Each row is a point. The ring and each string are closed loops that go straight from each point to the next, and from the last back to the first. Before rounding, they use only three directions, however many columns there are. How many times does the string pass through the ring? Passing back the other way cancels.
(in the rows, 128 means zero)

Ring (9 x 4):
[[206 158 104 155]
 [188 187 130 139]
 [155 186 148 128]
 [103 157 158 124]
 [ 78 120 150 131]
 [ 81  93 137 139]
 [119  76 115 150]
 [172  95  98 159]
 [193 117  95 161]]
String, 20 rows:
[[138 198 180 102]
 [131 161 176 103]
 [124 139 150 125]
 [124 132 135 138]
 [ 71 129 128 154]
 [ 36  89 138 146]
 [ 70  58 138 136]
 [105  51 128 138]
 [116  37 108 152]
 [121  71  91 172]
 [129 111  96 171]
 [190  89  77 175]
 [223 111  78 170]
 [188 143  87 172]
 [158 149 108 159]
 [165 140 125 141]
 [202 160 131 131]
 [212 190 140 125]
 [187 224 151 124]
 [134 212 150 132]]
Times through: 0
String:
[[176 186 106 162]
 [214 202 117 148]
 [245 207 132 128]
 [196 163 134 130]
 [158 150 126 143]
 [164 182 118 153]
 [205 215 117 151]
 [248 211 123 137]
 [225 162 132 127]
 [161 147 120 147]
 [159 162 104 164]
 [207 168  92 168]
 [238 152  97 156]
 [219 131 119 136]
 [154 134 120 146]
 [151 141  99 168]
 [203 139  73 182]
 [229 133  85 165]
 [232 139  84 167]
 [184 150  87 174]
 [162 147 106 160]
 [177 138 124 139]
 [202 145 125 135]
 [149 144 120 149]]
Times through: 3

Ring:
[[190 124  99 136 143 137]
 [209 127 121 108  93  93]
 [205 133 146  91  69  72]
 [192 138 181  83  82  82]
 [162 142 204  96 144 134]
 [136 143 192 114 172 159]
 [102 143 147 143 188 176]
 [105 137  97 163 185 176]
 [149 128  87 156 173 165]]
String:
[[175 134 154 113 137 130]
 [166 139 156 102  99  98]
 [163 143 172  89  76  78]
 [190 143 219  68  85  82]
 [177 144 196  75  68  69]
 [163 143 159  91  63  68]
 [173 137 151 103  98  98]
 [186 132 157 110 140 132]
 [236 125 164  93 119 112]
 [248 121 132  96  90  89]
 [225 123 145 110 144 134]
 [189 129 133 118 131 125]
 [163 134 114 121 100 101]
 [178 132 134 116 120 117]
 [207 128 159 106 138 130]
 [220 129 173  91 114 108]]
Times through: 0
String:
[[133 141 146 124 140 135]
 [137 137 154 136 193 179]
 [ 88 137  95 177 222 208]
 [118 128  55 181 194 185]
 [142 132  72 145 111 114]
 [221 121  97 120 105 105]
 [249 123 157  89 100  96]
 [229 130 191  82 113 106]
 [205 140 228  65  98  92]
 [144 147 209  93 131 123]]
Times through: 1
